Rows are points. Each copy is the shape, with its points in the same order, turned, moved and blurred by noise. Is it also mirrored, or only turned?
(in the rows, 100 means zero)

Shape:
| 126 |  80 |
|  87 |  77 |
|  84 |  83 |
|  75 | 193 |
| 128 |  79 |
|  86 |  76 |
| 101 | 129 |
|  91 |  92 |
Copy 1, 8 rows:
|  46 | 128 |
|  73 |  89 |
|  76 |  86 |
| 169 | 125 |
|  48 | 120 |
|  70 |  83 |
| 105 | 121 |
|  77 |  94 |
Copy 1 is: mirrored
Copy 2:
| 101 | 127 |
| 132 | 103 |
| 132 |  96 |
|  69 |   7 |
| 102 | 132 |
| 136 |  96 |
|  89 |  72 |
| 125 |  98 |
Copy 2 is: only turned
Copy 3 (8 x 2):
|  77 | 107 |
|  93 |  74 |
| 100 |  78 |
| 195 | 122 |
|  71 | 110 |
|  90 |  77 |
| 129 | 117 |
| 103 |  85 |
Copy 3 is: mirrored
Copy 4, 8 rows:
| 120 | 134 |
|  94 | 108 |
| 100 |  94 |
| 187 |  32 |
| 118 | 132 |
|  95 | 102 |
| 151 |  80 |
| 111 |  99 |
Copy 4 is: mirrored

Shape (7 x 3):
|  33 |  84 | 124 |
| 139 | 115 | 112 |
| 141 | 111 | 106 |
| 133 | 131 |  66 |
| 141 | 126 |  72 |
| 124 | 120 |  78 |
|  59 |  32 |  96 |
Copy 1:
| 168 |  79 |  91 |
|  77 | 134 |  98 |
|  72 | 135 |  97 |
|  65 | 119 | 149 |
|  57 | 120 | 143 |
|  74 | 110 | 131 |
| 113 |  38 |  66 |
Copy 1 is: only turned
Copy 2, 7 rows:
|  80 |  40 | 160 |
|  97 | 111 |  77 |
|  99 | 115 |  79 |
| 143 | 102 |  73 |
| 135 | 112 |  73 |
| 130 | 101 |  84 |
|  99 |  94 | 191 |
Copy 2 is: only turned

Shape, 8 rows:
| 134 | 110 |  96 |
| 118 |  75 |  87 |
|  93 |  63 | 110 |
|  95 |  94 | 113 |
| 113 |  68 | 112 |
|  88 |  99 |  82 |
|  10 | 130 | 136 |
| 127 |  80 |  98 |
Copy 1:
|  59 |  98 |  95 |
|  92 | 118 |  95 |
| 112 | 118 | 124 |
|  94 |  88 | 124 |
|  94 | 121 | 118 |
| 106 |  82 |  92 |
| 141 |  16 | 159 |
|  79 | 119 | 103 |
Copy 1 is: only turned
Copy 2 (8 x 3):
|  99 | 106 | 135 |
|  86 |  69 | 125 |
|  71 |  69 |  93 |
|  88 |  96 |  92 |
|  67 |  80 | 110 |
| 114 |  80 |  99 |
| 119 | 114 |   5 |
|  77 |  83 | 127 |
Copy 2 is: only turned
Copy 3, 8 rows:
| 121 |  50 |  94 |
|  83 |  57 | 106 |
|  78 |  84 | 124 |
| 100 |  89 | 108 |
|  91 |  69 | 127 |
|  86 |  89 |  81 |
| 111 | 186 |  81 |
| 100 |  53 | 113 |
Copy 3 is: only turned

Shape, 7 rows:
|  60 |  78 |  98 | 126 |
|  77 |  79 |  38 | 121 |
| 101 |  60 |  48 | 161 |
| 129 | 121 | 119 |  28 |
| 101 | 136 |  87 | 138 |
|  90 | 121 | 125 | 127 |
|  63 | 107 | 119 | 114 |
Copy 1 (7 x 4):
|  55 | 114 | 126 |  99 |
|  81 | 130 | 164 |  63 |
|  83 | 125 | 188 | 111 |
| 140 |  55 |  63 |  68 |
| 118 | 151 | 112 | 110 |
|  86 | 121 |  89 | 128 |
|  68 | 123 |  84 | 102 |
Copy 1 is: mirrored
Copy 2, 7 rows:
| 123 |  85 |  91 |  45 |
|  96 |  34 |  89 |  61 |
| 137 |  12 |  88 |  66 |
|  75 | 129 |  67 | 151 |
| 116 |  77 | 142 |  93 |
| 132 | 106 | 127 |  88 |
| 117 | 115 | 108 |  59 |
Copy 2 is: only turned

Shape, 9 rows:
| 120 |  88 | 119 |  82 | 100 | 132 |
| 144 | 112 | 159 | 129 |  98 |  96 |
| 106 | 116 | 100 | 103 | 109 |  99 |
|  81 |  74 |  80 | 116 | 109 |  68 |
|  61 |  77 |  55 | 147 | 152 | 131 |
|  68 |  77 |  60 |  68 | 147 |  76 |
| 104 |  84 | 128 |  90 |  73 |  97 |
| 154 | 138 | 134 |  93 |  47 | 128 |
| 132 |  70 |  67 |  75 | 104 |  97 |
Copy 1, 9 rows:
| 123 |  76 |  86 |  50 |  96 | 110 |
| 120 |  69 | 102 |  62 | 149 |  52 |
| 103 | 102 | 110 |  83 | 112 | 103 |
|  71 | 105 |  77 | 120 |  91 |  93 |
|  82 | 131 | 104 |  94 |  26 |  73 |
|  65 |  86 | 105 | 111 |  55 | 144 |
| 122 |  70 |  65 |  90 | 128 | 108 |
| 154 | 101 |  88 |  37 | 173 | 112 |
|  63 |  94 |  74 |  61 | 105 | 134 |
Copy 1 is: mirrored
Copy 2:
|  96 | 139 | 134 | 116 | 122 | 102 |
| 112 | 149 | 112 |  65 |  80 | 125 |
| 115 | 119 |  95 |  96 | 122 |  82 |
| 108 |  64 |  85 | 119 |  84 |  98 |
|  70 |  34 | 113 | 105 | 149 | 112 |
| 128 |  62 |  75 | 162 | 141 |  88 |
|  90 | 144 | 100 | 118 |  78 |  86 |
| 102 | 195 | 129 |  71 |  89 |  63 |
| 132 | 103 | 137 | 148 |  90 |  84 |
Copy 2 is: only turned
Copy 3 (9 x 6):
|  84 | 136 |  90 |  66 | 104 | 124 |
| 123 | 108 |  83 |  33 |  56 | 147 |
| 104 | 106 | 107 |  81 |  78 | 102 |
| 139 | 101 |  94 | 128 |  95 | 101 |
|  96 | 137 | 130 | 169 |  62 | 123 |
| 117 | 100 | 141 | 137 | 135 |  90 |
| 106 | 106 |  60 |  71 | 104 | 116 |
|  81 | 129 |  59 |  10 |  66 |  93 |
| 128 | 150 | 105 |  87 | 123 |  86 |
Copy 3 is: only turned
Copy 4, 9 rows:
|  61 | 112 |  98 |  69 |  97 | 127 |
|  94 |  99 | 114 | 111 |  44 | 153 |
|  91 | 104 | 111 | 103 | 105 | 111 |
| 136 |  96 |  85 |  89 | 116 |  84 |
|  86 | 108 |  50 | 100 | 104 |  38 |
| 117 | 150 |  89 |  78 | 160 |  79 |
| 107 |  96 | 122 |  63 |  89 | 127 |
|  46 |  62 | 154 |  92 |  67 | 158 |
|  89 |  92 |  85 |  82 | 158 | 138 |
Copy 4 is: mirrored
